Each row is a point. The ring and each string are closed loops that go straight from each point to the next, and from the last back to the first. Before rounding, they use only three directions, however many columns there are. Count how often each string passes through the ring. Passing back the other way cancels.
In the rows, zero is written as 128.

Ring (7 x 4):
[[110 106 144 113]
 [143 101 112 105]
 [151 103  88 101]
 [139 100  79 114]
 [111  93 105 136]
 [ 96  96 126 136]
 [ 90 107 149 122]]
String:
[[112  84  99 148]
 [ 92 111 114 121]
 [106 114 117 109]
 [107  97 123 130]
 [ 94  85 142 151]
 [ 77 100 156 138]
 [ 70 124 158 110]
 [ 95 124 131  99]
 [117  95 127 126]
 [116  91 142 131]
 [121  87 158 130]
 [119 111 145 101]
 [117 118 124  95]
 [127 103 116 111]
 [119 121 113  92]
 [139 119 102  84]
 [168  96  84 101]
 [167  91  79 110]
 [153  92  85 115]
 [163  96  63 108]
 [149 106  63 101]
 [119 122  91  94]
 [121 107 100 111]
 [137  77  91 144]
 [131  70  89 156]]
Times through: 3

Ring:
[[ 99 157 130  86  75 132 131 151]
 [ 89 146 122  70  86 137 143 148]
 [ 93 136 117  95 114 129 141 131]
 [121 122 103 159 171  93 123  93]
 [136 124  99 170 178  76 114  88]
 [130 143 114 149 134  92 112 112]]
String (24 x 8):
[[117 140 116 139 130 106 121 116]
 [124 138 111 140 137  97 118 112]
 [137 133  97 128 149  75 117 107]
 [144 143 108 154 140  76 105 108]
 [134 143 105 116 125  84 117 120]
 [116 145 117 118 114 108 123 126]
 [108 147 125 127 110 120 123 128]
 [111 146 112  77  98 110 132 140]
 [ 91 163 129  38  47 140 140 171]
 [ 84 161 135  54  51 150 141 167]
 [ 95 152 135 119  92 139 129 139]
 [102 145 125 116 106 126 129 132]
 [ 81 158 142  92  67 157 137 156]
 [ 90 152 134 102  84 143 133 145]
 [103 145 121 102 103 123 131 135]
 [101 147 115  65  89 121 138 146]
 [ 93 160 125  37  52 136 141 168]
 [ 97 165 138  86  60 140 128 159]
 [112 158 124  88  80 116 124 147]
 [117 141 112 113 121 104 125 124]
 [114 149 128 149 114 117 116 123]
 [124 150 129 173 124 107 107 115]
 [149 138 103 168 157  68 102  97]
 [143 132  97 146 159  69 112  99]]
Times through: 0
String (30 x 8):
[[119 162 136 144  90 118 109 136]
 [106 156 138 144  97 130 117 133]
 [109 149 126 121 103 120 123 132]
 [113 141 111  99 114 107 129 129]
 [101 157 123  60  68 127 134 157]
 [ 90 163 134  60  52 144 137 166]
 [ 86 161 139  79  60 150 136 160]
 [ 92 153 135 103  83 142 132 146]
 [108 140 114 103 115 114 131 128]
 [ 96 142 113  65  96 124 142 143]
 [ 87 140 111  40  89 131 152 149]
 [ 77 140 120  53  87 146 153 150]
 [ 89 142 128 113 105 140 136 133]
 [103 141 123 130 119 124 128 124]
 [108 130 105 103 134 108 136 119]
 [109 122  98 105 150 102 138 111]
 [108 119 103 137 165 105 134 100]
 [108 126 116 169 161 113 125  98]
 [110 134 121 163 144 115 121 107]
 [112 134 123 180 149 115 117 103]
 [118 132 111 148 148 101 122 106]
 [132 122  93 138 169  77 122  95]
 [146 115  83 156 194  57 116  80]
 [148 120  92 185 194  61 108  77]
 [135 132 110 185 165  85 108  92]
 [115 142 124 157 130 113 117 115]
 [123 136 108 129 137  95 122 113]
 [136 134  98 127 146  77 117 108]
 [131 139 105 127 134  86 117 114]
 [135 152 117 137 115  90 108 123]]
Times through: 5

Ring:
[[128 121 125 153 143 103 120 114 128 150 127]
 [140 123 165 165 129 117 107 139 115 165 116]
 [142 116 190 140 121 141 104 154 100 153 107]
 [133 105 185  89 123 164 113 148  87 121 107]
 [121  98 150  59 134 165 123 126  84 101 118]
 [115 102 112  75 147 139 131 103 101 105 130]
 [117 111 104 110 150 116 131  99 120 122 133]]
String, 25 rows:
[[147 109 201 121 110 169  91 163  58 160 108]
 [134 108 165 110 126 151 109 139  84 139 116]
 [134 106 172  98 124 160 108 142  78 133 114]
 [134  96 191  62 116 191 104 153  51 120 109]
 [123  96 175  49 129 176 125 139  89  89 107]
 [117 104 157  67 140 147 138 126 128  83 109]
 [119  91 144  35 133 181 121 122  60  95 122]
 [122  91 128  46 133 180 111 116  39 117 132]
 [113  89 106  32 142 172 123 100  54  99 137]
 [107 100 110  54 153 138 144  98 120  79 126]
 [112 107 122  82 150 126 142 106 136  91 122]
 [108 104  83  78 158 122 140  84 116 101 139]
 [118 107  77 105 151 122 121  86  84 139 148]
 [126 111 129 116 139 130 118 116 100 137 127]
 [122 114 132 116 144 119 129 115 129 120 121]
 [118 119 121 131 152  98 139 107 159 116 122]
 [131 125 112 174 145  92 115 108 124 168 134]
 [136 121 133 164 135 112 107 122 103 171 129]
 [133 117 146 140 134 123 113 127 108 150 122]
 [126 116 152 122 139 121 128 127 135 121 114]
 [139 117 158 147 127 132 102 137  90 165 121]
 [135 114 159 132 130 134 110 135 100 148 118]
 [126 114 156 115 137 129 125 130 126 121 113]
 [136 118 191 134 126 132 118 151 130 132 102]
 [151 115 221 141 107 161  91 174  77 164 100]]
Times through: 2
String, 28 rows:
[[113 108 122  86 150 124 141 107 136  94 122]
 [108 107  89  83 159 117 143  87 130  97 135]
 [116 109  86 105 153 117 129  89 106 127 141]
 [125 111 105 122 144 122 116 103  92 146 138]
 [126 113 123 125 141 123 118 113 103 142 130]
 [128 117 111 146 143 110 114 108 104 158 135]
 [128 124 109 168 147  91 120 106 131 160 133]
 [125 123 132 150 146  98 130 116 152 134 120]
 [124 117 146 127 142 115 130 123 141 121 115]
 [135 117 148 144 132 126 109 130 100 157 122]
 [149 125 161 189 123 118  91 142  88 198 123]
 [149 129 181 197 122 111  97 152 113 189 112]
 [139 123 181 160 128 119 113 147 132 151 107]
 [129 113 157 119 134 132 120 131 116 129 115]
 [140 114 174 134 123 143 103 145  87 156 114]
 [152 114 208 144 108 160  87 168  64 175 107]
 [144 112 210 122 113 161 101 166  86 145 101]
 [126 111 180 101 132 140 129 142 133 105 102]
 [128 109 170 100 131 145 122 138 113 115 109]
 [133 105 171  96 124 161 109 141  77 132 114]
 [135  96 185  65 116 190 102 150  44 126 112]
 [130  97 168  66 123 180 108 139  55 121 117]
 [128 106 151  98 132 148 116 128  89 128 120]
 [117 107 149  82 142 136 138 122 134  91 112]
 [113  94 134  39 141 165 133 114  89  84 122]
 [116  90 114  38 140 173 121 106  53 103 134]
 [120  99 118  70 140 154 120 109  72 118 132]
 [123 108 135  98 140 137 124 118 104 120 123]]
Times through: 1

Ring:
[[177 126 151 102 177 162 145 182 143 108  93 139 152 127]
 [169 117 132 114 184 181 129 187 139  94  95 135 170 128]
 [138 109 103 139 173 175 119 161 123  86 115 131 175 136]
 [110 110  89 156 153 145 124 122 108  94 134 130 159 144]
 [ 99 118  96 157 134 111 140  94 101 111 144 132 134 147]
 [114 128 122 138 133  95 157  98 109 123 137 137 117 142]
 [156 133 152 108 156 122 161 145 131 121 110 140 127 131]]
String (27 x 14):
[[143 120 122 133 153 140 140 138 124 115 113 136 143 139]
 [151 119 120 140 140 138 138 128 125 133 104 137 136 145]
 [118 110  91 160 143 141 125 115 110 110 126 131 151 148]
 [138 119 113 145 137 130 139 117 119 129 114 136 134 146]
 [117 117 106 143 154 134 136 126 112  99 132 132 149 140]
 [ 71 112  77 165 146 116 131  93  90  81 165 127 151 144]
 [ 66 116  78 173 123  89 141  63  85 105 168 129 128 152]
 [112 125 110 156 110  85 154  72 104 146 133 137 106 153]
 [150 125 130 134 134 120 150 119 124 141 107 140 122 144]
 [121 122 117 134 154 127 144 127 114 102 131 134 142 137]
 [ 97 129 118 135 141  91 159  98 102 104 153 134 122 138]
 [117 135 135 126 134  84 168  99 110 125 139 139 108 139]
 [143 137 149 118 133  92 170 111 122 141 119 142 104 139]
 [130 136 148 108 157 104 167 132 120 107 132 138 123 128]
 [141 134 150 104 166 120 162 148 125 102 125 138 133 126]
 [169 138 168  91 166 125 168 162 138 118 105 142 126 124]
 [186 134 164 101 153 132 161 157 143 141  86 144 122 133]
 [166 127 143 117 154 139 150 150 134 128  98 140 134 136]
 [154 123 139 107 183 159 142 177 133  88 111 135 160 125]
 [178 123 151  93 199 182 139 208 146  83  94 136 172 119]
 [173 119 142  98 204 192 131 212 144  74  96 135 182 119]
 [146 117 124 118 184 168 132 175 129  81 114 133 170 128]
 [155 112 122 114 203 197 120 203 136  64 107 131 191 123]
 [168 107 118 118 203 214 111 212 141  69  94 131 199 125]
 [170 114 123 129 167 176 126 169 137 112  90 136 163 137]
 [152 121 126 131 150 141 141 139 127 122 106 137 140 140]
 [125 111 102 138 174 164 123 154 118  80 126 130 172 135]]
Times through: 3
String:
[[145 124 129 129 149 130 147 133 124 121 113 137 135 139]
 [166 133 150 120 131 110 163 122 131 154  98 143 108 142]
 [150 137 158 100 160 113 168 145 129 115 118 140 123 127]
 [144 131 150  98 181 137 156 168 129  87 123 137 147 121]
 [147 125 138 111 175 146 146 163 129  94 117 136 151 127]
 [147 123 130 122 163 143 143 150 127 107 113 136 146 134]
 [154 122 136 108 185 164 139 180 133  85 110 135 164 125]
 [186 121 150  94 199 191 134 213 149  87  86 137 175 120]
 [198 120 149 103 184 190 133 202 152 111  73 139 166 128]
 [168 120 133 123 161 158 137 160 136 119  95 138 149 136]
 [178 118 132 125 157 165 134 162 140 128  84 139 149 139]
 [155 120 126 131 153 147 138 144 129 121 103 137 144 139]
 [127 112 105 136 174 162 125 155 119  81 125 130 170 134]
 [ 99 100  74 155 186 183 104 157 108  49 143 123 198 135]
 [ 87 101  70 160 177 167 109 139 101  52 152 123 189 137]
 [114 114 102 143 162 144 131 134 112  87 134 131 159 137]
 [ 95 112  89 152 161 139 127 123 103  77 148 128 162 139]
 [ 63 109  69 173 143 115 127  86  86  80 169 126 153 147]
 [ 70 115  80 169 131  99 138  75  88  97 166 129 136 149]
 [ 67 118  86 159 141  98 142  84  88  86 171 128 139 143]
 [ 90 126 107 153 119  78 157  70  96 124 153 135 110 148]
 [130 132 131 139 114  83 164  84 113 154 123 141  98 149]
 [148 125 131 130 141 124 150 126 124 131 110 139 127 141]]
Times through: 1

Ring (8 x 14):
[[121 131  93 130  96 104 130 120 156 147 104 147  91 129]
 [134 142  81 138 100  77 111 143 177 121 125 167  66 113]
 [135 146  89 143 110  69 105 156 177 104 131 171  61 108]
 [121 144 122 146 129  84 115 156 149  94 120 156  82 116]
 [101 140 147 140 142 114 129 134 112 111 104 129 113 128]
 [ 88 135 151 133 142 137 139 109  91 139  92 109 133 137]
 [ 86 129 143 126 131 148 146  94  91 160  84 104 140 143]
 [100 123 121 125 107 137 148  97 119 165  84 119 125 144]]
String (28 x 14):
[[ 99 132 110 123 113 134 136  92 117 171  96 117 121 136]
 [109 136 112 131 116 115 129 116 131 143 105 133 105 129]
 [107 116 134 130 102 129 157 115 130 144  75 129 121 149]
 [114 116 109 126  88 124 152 108 146 159  81 135 111 145]
 [127 137  64 126  87  96 117 111 170 163 118 152  78 120]
 [135 137  60 130  83  84 114 124 184 150 122 164  67 117]
 [130 129  93 134  92  92 130 135 171 131 106 159  81 127]
 [122 130 110 136 104  98 132 136 156 125 103 151  90 129]
 [123 141  97 137 111  90 116 136 157 125 119 154  81 118]
 [129 151  80 139 113  76 100 141 168 120 137 163  65 105]
 [141 162  62 143 114  53  81 156 188 107 157 179  42  90]
 [152 165  61 151 114  32  74 180 207  80 165 197  25  84]
 [133 137 118 148 114  74 121 168 170  85 115 169  72 119]
 [114 129 133 139 117 106 138 139 139 114  95 143 103 134]
 [117 129 142 143 121 101 139 151 141  98  95 148 100 134]
 [118 139 146 149 135  89 126 164 141  79 109 153  91 123]
 [112 145 147 149 146  92 119 158 129  83 115 146  95 119]
 [105 126 159 141 130 118 147 140 119 106  85 132 118 141]
 [105 126 147 137 124 120 145 131 121 120  87 131 117 140]
 [ 92 128 173 139 144 133 149 128  94 114  82 116 135 144]
 [ 79 145 164 136 164 139 130 110  72 130 101 101 139 131]
 [ 94 145 130 133 143 124 121 110 102 140 111 117 118 125]
 [103 135 130 134 126 120 133 118 119 135  99 127 114 132]
 [ 92 122 155 131 127 142 155 109  99 141  76 112 138 149]
 [ 77 124 157 124 135 163 156  84  73 168  73  91 156 152]
 [ 77 131 139 120 133 162 146  74  76 182  83  90 151 145]
 [ 90 138 115 123 127 140 130  85 100 175 101 107 127 132]
 [ 91 129 120 121 117 146 142  83 102 178  89 107 133 141]]
Times through: 1

Ring:
[[114 133 136 122 105 120 166 169 119 178 146 111  97 133]
 [130 155 118 113 113 121 153 146 125 155 145  93  83 129]
 [136 161 113 113 120 125 138 114 126 124 140  86  75 127]
 [129 152 122 120 121 129 129  89 124 100 134  93  75 128]
 [106 130 150 135 113 131 127  79 119  94 131 116  89 132]
 [ 82 109 179 148  99 128 137  97 114 117 135 140 107 135]
 [ 73  99 188 152  92 126 147 118 111 138 138 150 116 137]
 [ 77  93 181 147  92 123 168 161 110 175 141 149 120 139]
 [ 94 108 159 135  98 121 172 175 113 186 143 133 111 137]]
String:
[[114 100 136 132 131 138 140  87 108  88 113 116  83 140]
 [105 113 147 133 114 130 147 116 113 124 129 121  94 136]
 [101 124 154 135 105 126 144 116 117 131 138 122  98 133]
 [ 99  99 154 138 116 133 148 111 109 118 124 128  97 139]
 [ 97 108 158 138 108 129 148 117 113 129 131 129 100 137]
 [ 80  77 177 151 108 133 151 111 104 121 122 149 110 143]
 [ 57  91 208 161  82 124 148 121 111 146 142 165 127 137]
 [ 61 118 205 155  72 117 148 135 119 167 156 157 128 131]
 [ 52  78 211 162  78 121 166 156 107 179 144 172 136 141]
 [ 75  70 180 150 100 128 173 159 102 167 129 155 120 145]
 [ 85  76 168 144 106 128 173 161 103 166 128 146 114 144]
 [ 74  81 181 146  89 120 185 196 106 207 142 154 127 142]
 [ 83 110 172 138  85 115 179 197 115 213 153 141 122 136]
 [ 96 137 160 132  88 115 162 167 122 187 156 125 109 130]
 [106 115 145 131 110 126 157 139 114 147 134 120  97 136]
 [119 107 126 121 120 127 174 172 110 169 130 112  93 140]
 [132 150 114 110 111 118 170 184 123 189 149  93  88 130]
 [136 125 107 112 128 128 166 158 115 154 129  95  80 137]
 [119 115 129 124 122 130 156 133 113 135 127 110  88 137]
 [136 129 109 114 130 131 154 131 116 129 126  93  76 135]
 [156 177  88 100 130 126 137 115 129 120 139  66  61 125]
 [144 199 107 106 113 120 124 100 137 119 154  72  68 118]
 [123 178 133 120 103 120 128 103 133 126 153  94  83 121]
 [122 168 133 122 108 123 127  95 129 115 147  96  82 124]
 [108 146 148 130 103 123 138 112 124 131 145 112  93 128]
 [114 114 137 130 122 133 143 104 113 109 124 114  87 137]]
Times through: 2
String (27 x 14):
[[113 137 139 126 109 124 148 129 120 141 141 110  92 131]
 [129 183 124 114 104 118 135 121 134 141 156  87  81 121]
 [154 195  94 101 123 123 126  99 135 111 147  64  61 120]
 [148 145  96 109 140 135 134  91 120  89 121  79  62 132]
 [124 114 124 124 130 135 146 107 112 107 120 106  80 138]
 [112 139 141 128 110 126 139 109 121 122 138 110  89 131]
 [110 122 143 130 115 129 145 113 116 123 131 115  91 135]
 [115 104 135 131 130 137 140  90 109  91 115 114  83 139]
 [106 123 151 138 120 136 117  51 116  65 123 117  84 133]
 [ 89 143 175 145  95 126 115  63 124  92 144 127  98 127]
 [ 86 139 176 144  90 122 128  92 123 120 148 131 105 128]
 [ 97 110 159 139 108 129 146 114 113 127 132 128 100 136]
 [ 94 110 162 140 105 128 147 118 113 131 134 131 102 136]
 [ 76 129 188 148  82 119 140 118 121 147 152 142 116 130]
 [ 77 129 186 146  82 118 144 127 121 155 153 141 116 130]
 [ 88  92 166 143 106 129 158 133 108 143 130 139 108 140]
 [ 88  71 164 144 113 133 167 142 101 145 121 144 109 145]
 [ 93 112 163 138 100 124 156 139 114 153 139 132 107 136]
 [ 73 119 188 146  76 114 164 170 118 195 158 147 125 132]
 [ 76 105 181 143  82 116 177 190 113 207 152 148 125 137]
 [ 95  77 154 136 110 127 186 188 103 187 128 138 111 145]
 [ 99 103 150 130 100 120 187 206 111 211 143 130 112 140]
 [105 149 148 123  87 111 173 198 125 216 164 116 108 128]
 [110 154 143 122  93 114 159 168 126 186 158 110 100 127]
 [127 167 123 111 100 114 163 179 129 193 159  94  91 126]
 [136 127 107 112 127 128 166 158 115 154 130  94  80 136]
 [124 123 123 120 123 129 156 137 115 139 130 104  85 136]]
Times through: 1

Ring, 8 rows:
[[140 134 105 147 149 140 161 152  87 153 151 117 147  96]
 [121 126 123 140 150 129 162 137  91 165 157 122 162  99]
 [105 124 150 128 135 118 139 121 112 162 151 129 159 121]
 [102 124 185 127 121 111 101 119 137 166 161 134 150 140]
 [115 132 194 128 106 114  71 128 155 153 155 135 127 156]
 [133 147 151 122  94 129  83 137 147 112 112 130 100 159]
 [151 158  91 121 100 146 125 149 117  84  78 121  89 141]
 [152 149  86 136 126 148 150 156  96 114 110 117 115 114]]
String, 30 rows:
[[109 118 232 145 124 106  57 131 161 198 209 136 151 146]
 [124 134 157 134 121 124 107 136 129 150 149 128 133 134]
 [126 143 130 119 108 130 118 131 125 116 108 128 117 142]
 [125 148 148 112  87 126  87 128 148 102  96 132  98 165]
 [130 151 123 112  94 132 110 131 132  95  86 128  99 154]
 [130 142 129 124 113 131 120 136 122 122 116 126 119 137]
 [134 140 152 134 114 129  97 144 134 137 140 127 118 140]
 [149 154 129 127  95 139  90 150 139 101 104 125  89 153]
 [142 146 130 132 111 136 108 148 126 121 122 124 109 138]
 [135 146 113 123 112 136 129 139 116 112 105 124 114 134]
 [148 163  63 109  97 150 149 142 105  63  49 120  87 139]
 [161 167  45 116 103 158 158 154  95  59  47 116  82 130]
 [166 155  68 140 127 156 154 167  91 103 103 113 105 110]
 [158 152  65 136 130 154 164 161  86 105 100 114 112 107]
 [144 151  72 123 121 147 164 145  91  98  86 118 114 118]
 [136 142 105 130 126 138 146 142 102 124 117 121 127 119]
 [133 132 134 144 140 132 134 147 107 159 159 122 144 111]
 [135 122 135 163 167 133 153 156  89 193 198 118 170  84]
 [128 129 143 143 139 128 130 143 110 164 164 124 148 113]
 [127 137 110 129 131 134 153 136  99 134 124 123 139 115]
 [120 133 100 128 141 133 174 131  87 140 124 121 151 105]
 [121 139 103 119 125 133 160 128  98 122 106 124 136 120]
 [122 133 135 131 129 127 134 133 112 146 139 126 141 123]
 [111 120 166 141 143 118 127 131 115 183 179 128 164 115]
 [ 94 114 177 133 143 109 132 115 116 189 179 131 177 117]
 [105 115 194 143 141 111 107 127 129 196 196 131 168 122]
 [115 130 158 130 125 121 116 129 125 155 150 129 143 131]
 [116 134 148 124 118 123 118 127 125 140 132 129 134 136]
 [114 124 188 139 127 115  94 131 137 176 177 131 148 134]
 [102 112 247 147 128 100  54 127 164 212 223 138 161 145]]
Times through: 0
String:
[[105 115 136 141 163 121 174 126  85 189 176 124 187  90]
 [102 126 116 120 140 123 175 116  91 148 126 126 164 110]
 [116 138 116 117 120 129 147 124 108 123 107 126 134 129]
 [117 132 143 128 125 124 128 129 117 146 138 127 141 128]
 [108 122 178 136 133 115 111 127 127 177 175 131 157 127]
 [ 89 107 232 141 137  98  84 116 147 214 215 138 177 134]
 [ 85 111 237 130 122  95  71 108 159 198 197 141 165 150]
 [106 132 172 117 107 115  98 117 142 140 132 134 132 152]
 [118 140 142 117 107 125 113 126 130 123 114 130 122 145]
 [121 132 169 133 118 121  97 133 136 153 153 130 133 139]
 [119 127 202 140 117 114  70 135 153 172 180 133 136 146]
 [120 126 227 144 111 111  42 138 170 179 194 136 130 157]
 [128 138 150 130 114 127 105 137 131 137 135 128 123 139]
 [131 149 116 115 102 134 122 133 123 100  90 126 106 145]
 [139 160 101 106  84 140 114 134 130  69  58 126  83 159]
 [154 172  88 103  69 148 100 144 137  43  36 125  56 171]
 [154 159 108 123  93 144 103 152 131  86  86 123  82 151]
 [149 148 126 137 113 139 107 155 125 122 126 123 106 134]
 [166 164  72 127 102 155 131 162 110  75  73 117  80 135]
 [162 164  55 122 106 157 151 157  98  70  62 116  86 128]
 [143 153  81 120 112 145 150 143 102  92  81 120 106 128]
 [135 142 115 130 122 136 135 142 110 125 119 123 124 125]
 [144 136 119 148 141 139 140 156 101 152 154 119 138 106]
 [149 129 118 164 163 141 154 166  87 178 185 115 156  85]
 [147 130  94 161 170 145 181 164  70 172 173 112 162  74]
 [136 138  86 135 143 141 176 145  81 134 123 117 143  99]
 [129 140 109 127 126 135 148 137 103 127 117 123 132 120]
 [126 130 138 140 138 128 135 140 109 159 156 124 147 114]
 [118 118 148 150 159 124 150 139  97 191 189 123 175  95]]
Times through: 3
